Each row of a before or after table is a point. One or more steps were done to the points. Then noise was added and the rows were shuffled. The steps act on columns, c1 being the first. Write out the steps. A step turns or swaps two columns, mirrors them in a line or flattens them onto one, adds a multiple of one to another, or multiplies or shifts one. Angles are multiples of 10 degrees, from the lower column toward the higher: turns from -170 to 170, lines from 10 to 170 but not 90. Use the fewest steps. Two steps may share a column if one is a turn and the other turns, adds or multiplies; they go together, in the order done. Otherwise the lowest column goes first.

Before (8 x 2):
[[-2.6 -4.1]
 [-3.9  3.1]
 [-1.7  1.0]
 [-3.4  3.5]
 [ 0.3  0.6]
 [-3.5  0.7]
 [-2.8  1.0]
 [ 7.1 -3.2]]
After, 8 rows:
[[-3.1  3.8]
 [-1.8  2.2]
 [-3.0  3.7]
 [ 1.0 -1.1]
 [-1.2  1.4]
 [-0.4  0.3]
 [ 4.5 -5.4]
 [-1.7  2.0]]
Steps: flatten c1 and c2 onto the line at 130 degrees

Before (10 x 4):
[[ 3.5 -4.4 -2.5 -0.6]
 [ 1.3 -2.6 -1.9  7.1]
 [ 1.5 -2.9 -2.3  5.8]
 [ 3.4 -1.9 -3.1 -1.4]
 [-1.7 -1.5 -1.7 -4.3]
 [ 1.9 -0.4 -1.3 -2.7]
 [ 2.9 -0.4 -2.7  2.6]
 [ 0.9 -8.8  4.7  1.1]
 [ 3.5 -1.4  0.3  0.5]
 [-8.0 -0.9  1.5 -1.9]]
After, 10 rows:
[[-0.1  1.3  2.6  0.2]
 [ 1.2  1.3 -0.9 -1.4]
 [-2.7  0.5 -1.7  2.8]
 [-3.1  2.8  0.8  3.5]
 [ 1.9  3.0  2.2 -2.5]
 [ 1.9  5.2  1.0 -1.9]
 [-2.5  3.5  1.0  2.5]
 [ 1.4  2.1  1.0 -1.7]
 [-0.2  6.7 -7.6  0.1]
 [ 2.2  1.0  1.0 -2.6]]
Steps: flatten c1 and c4 onto the line at 130 degrees; turn c2 and c3 by 160 degrees

Before (14 x 8):
[[ 0.2  0.3 -4.3 -0.8  0.6  1.3 -2.1  2.8]
 [ 0.9  2.0 -1.6  0.2  1.4 -1.2  3.0 -2.8]
 [ 3.3 -3.0  1.7 -6.4 -0.3 -3.1 -1.8 -2.0]
 [-0.9 -5.2  1.0  1.4 -2.8 -0.5 -4.2  3.7]
 [ 3.7  3.8 -0.4  2.0 -5.4  2.4  3.3 -4.9]
 [-4.0 -3.2  5.1 -6.9 -6.3 -0.7 -2.6  1.4]
 [ 1.4  5.4  3.2  0.7 -8.2 -1.0  4.9  2.1]
 [-4.8 -4.9  0.7 -3.6 -3.7 -1.3 -0.8  0.3]
 [-0.8 -1.6 -0.9 -2.6  0.0  0.2  1.5  0.2]
 [-3.1  0.4  0.5 -0.9 -4.1  3.4  2.1  3.8]
 [-3.3  5.3  3.5  2.1  1.0 -3.5  1.2 -1.9]
 [-0.1 -3.4 -0.1  0.2  1.2  3.1 -1.7 -3.7]
 [ 2.0 -2.1 -1.5  1.9 -4.0 -0.4 -1.1  0.7]
 [-2.6 -4.4  4.7  1.5 -0.8  3.6  2.2  1.3]]
After, 14 rows:
[[ -2.6  -4.3   4.7   4.3  -2.8   3.6   2.3   1.4]
 [ -0.1  -3.4   0.1   3.2  -0.7   3.1  -1.7  -3.7]
 [  1.4   5.3   3.2   3.7 -10.2  -1.1   4.9   2.2]
 [ -4.8  -5.0   0.7  -0.6  -5.7  -1.4  -0.8   0.3]
 [  3.3  -2.9   1.8  -3.5  -2.2  -3.0  -1.8  -2.1]
 [ -4.1  -3.2   5.1  -3.9  -8.3  -0.7  -2.6   1.4]
 [ -3.4   5.2   3.6   5.1  -1.0  -3.6   1.2  -1.9]
 [  0.9   2.0  -1.7   3.2  -0.7  -1.2   3.0  -2.8]
 [  3.6   3.8  -0.4   5.0  -7.4   2.4   3.4  -4.9]
 [ -0.9  -1.6  -0.9   0.5  -2.0   0.3   1.4   0.3]
 [ -3.0   0.2   0.4   2.1  -6.2   3.5   2.0   3.7]
 [  0.2   0.4  -4.3   2.3  -1.4   1.3  -2.1   2.8]
 [  2.0  -2.2  -1.5   5.0  -6.0  -0.4  -1.1   0.7]
 [ -0.8  -5.0   1.1   4.5  -4.7  -0.6  -4.2   3.8]]
Steps: shift c4 by 3.0; shift c5 by -2.0

Before:
[[ 2.5  3.7 -0.8 -2.2  5.4 -2.9  1.4 -1.0  4.3  3.7 -1.6 -0.9]
 [ 3.8 -2.6 -1.3 -3.0 -2.0  1.2 -0.8 -3.0  2.2 -2.1 -5.9 -3.0]
 [-3.9 -1.0 -2.8 -2.3 -1.9  4.2 -3.6  4.2  3.9  1.9  1.9 -0.4]
 [ 0.7  2.4  3.0  1.1 -3.6 -1.3 -3.9  3.7  1.1  0.3 -0.1 -0.2]
 [-2.0 -1.6 -0.7 -5.0 -1.7 -0.3  0.0 -1.0 -4.0  0.0 -0.9  3.8]
 [ 1.9 -3.0 -2.0 -1.4 -0.3 -1.5 -2.7  1.0  5.6 -0.2  4.8  2.4]
 [-3.8  3.3 -6.3 -1.1 -2.0  2.8 -1.6 -4.2  1.9  1.7 -3.1 -2.2]
 [ 1.3  2.5  1.1 -3.8 -4.6 -0.9  0.5  0.4  1.6  1.8  1.5 -1.1]
 [-1.6  2.7 -1.0  2.9 -2.7 -1.1 -1.9  5.6 -1.0 -2.0 -2.7 -7.3]
 [-0.6  1.1 -2.2  1.8 -4.8 -1.7 -0.4 -4.3 -3.0  5.1 -3.8 -3.3]
 [-3.8 -4.5  1.3  1.8 -2.8  0.1 -2.0 -3.4 -0.4 -1.6 -2.1 -1.3]
 [ 1.3 -0.8 -2.2 -0.9 -0.3  1.3 -3.1 -1.8 -2.3  0.2  2.3 -3.4]]
After:
[[ 1.0  2.1  2.2 -7.6  3.4 -1.8  0.4 -3.2  1.7  5.8  1.7 -1.4]
 [ 0.6  2.7  3.9  2.2  0.6 -2.8 -4.1 -5.0 -1.3  4.2 -0.3 -0.8]
 [ 3.1 -2.4 -0.1 -5.9  3.2  2.6 -0.7  0.8  1.4  1.9 -6.1 -3.5]
 [-1.2  1.0 -1.3  3.7  6.4 -3.4 -0.2  0.3 -3.4  9.0 -4.2 -3.1]
 [ 2.4 -3.1 -1.3 -2.9 -0.4 -3.0 -2.7 -1.1  3.6  4.0  4.8  2.1]
 [-4.2 -1.1 -1.8 -4.6 -1.2  8.7 -3.8 -4.3  1.1  5.9  1.9  0.5]
 [-4.0 -4.7  2.5  3.5  4.5  0.3 -1.9  0.7 -2.1  2.6 -2.0 -0.5]
 [-3.0  3.0  0.0  6.0 -1.5 -2.5 -1.8 -6.1 -2.5  2.1 -3.0 -6.8]
 [-4.2  3.3 -5.1 -2.1  4.3  5.4 -2.0  2.2  0.9  5.9 -3.0 -1.3]
 [ 0.7 -0.9 -1.3 -1.9  1.3  2.6 -3.0  1.0 -4.3  4.2  2.2 -3.7]
 [ 2.3  3.7  0.3 -3.9 -3.7 -5.9  1.4  4.2  5.3  7.3 -1.6 -1.0]
 [-1.4 -1.6  0.2 -9.9  2.1 -0.5  0.1 -0.1 -3.9  4.1 -1.0  4.2]]
Steps: turn c1 and c12 by -10 degrees; shift c3 by 1.0; multiply c4 by 2; turn c5 and c8 by 140 degrees; multiply c6 by 2; add 0.7 times c7 to c9; shift c10 by 4.0
